Rows are points. Examples show where two turns around zero, p and q, send a point. Write where each new point lands after one turn and then the other. Backwards means that the second turn is done in reverse. Each puzzle has new turns, and all numbers are rounded.

Turn p:
|  26 |  21 | -54 | => |  -9 | -20 | -60 |
|  15 | -16 |  -9 | => |  -2 | -24 |  -1 |
| -38 | -24 |  25 | => | -18 |  17 |  45 |
| -3 | 18 | 39 | => | 30 | 26 | 17 |
Turn q:
| -39 |  11 | -39 | => |  27 |   2 | -49 |
|  15 | -21 | -47 | => |  50 | -17 |   6 |
| -1 | -4 | 30 | => | -29 |  -4 |   8 |
|   7 | -18 |   5 | => |  -2 | -16 |  12 |
| 18 | 32 | 52 | => | -47 |  35 |  24 |
Where do these land?
p, then q: | -19 |  12 | -56 | => |  28 |  -6 | -53 |
q, then p backwards: | 24 |  8 | 17 | => | -24 | -12 |  15 |
q, then p backwards: | -26 |  35 | -15 | => |  -4 |  44 | -13 |
q, then p backwards: |  28 | -42 |  42 | => | -11 | -65 |   2 |
p, then q: |  -6 | -14 |  12 | => | -19 |  -2 |   4 |

Turn p:
| -31 |   3 |  30 |  -9 | => | -5 | 14 | 41 |  5 |
|  38 |   6 |  30 | -18 | => |  20 | -45 |  15 |   3 |
| -17 | -10 | -33 |  43 | => | -28 |  31 | -37 |  15 |
| -38 |   8 |  35 |  12 | => | -11 |  23 |  40 |  26 |
|  42 | -32 |  25 | -27 | => |  -7 | -59 |  13 | -21 |
|  18 |  -5 | -45 |  22 | => |  -5 |   4 | -53 |  -3 |
| -12 |  31 | -42 | -23 | => |  37 |  33 | -18 | -24 |
Turn q:
| 28 | 38 |  1 |  5 | => | 16 | 22 | 13 | 37 |
|  -1 |  18 | -22 | -13 | => |  -1 |   2 | -22 |  22 |
|  -5 |  35 |  -8 | -17 | => | -15 |  13 | -12 |  33 |
|  15 | -30 |  52 | -19 | => |  -7 |  38 |  21 | -48 |
|  -1 |  22 | -37 |  -7 | => |   6 |  -8 | -28 |  32 |
| -50 | -36 |  -9 |  60 | => |  -9 | -79 |  24 | -24 |
|  14 | -47 |  23 |  -7 | => |  11 |  12 |   5 | -52 |
Where do these land?
q, then p: |  -6 | -36 |  15 | -25 | => |  25 |  12 |  13 | -35 |
q, then p: |   7 |  53 | -49 | -30 | => | -11 |  28 | -63 |  35 |
p, then q: |   5 | -28 |  -1 |  15 | => | -18 | -23 | -11 |  -7 |
p, then q: |  33 | -18 |  35 |  14 | => |   1 | -29 |  11 | -43 |
q, then p: | -39 |  28 |   0 |  27 | => | -49 |  12 |  16 |  16 |
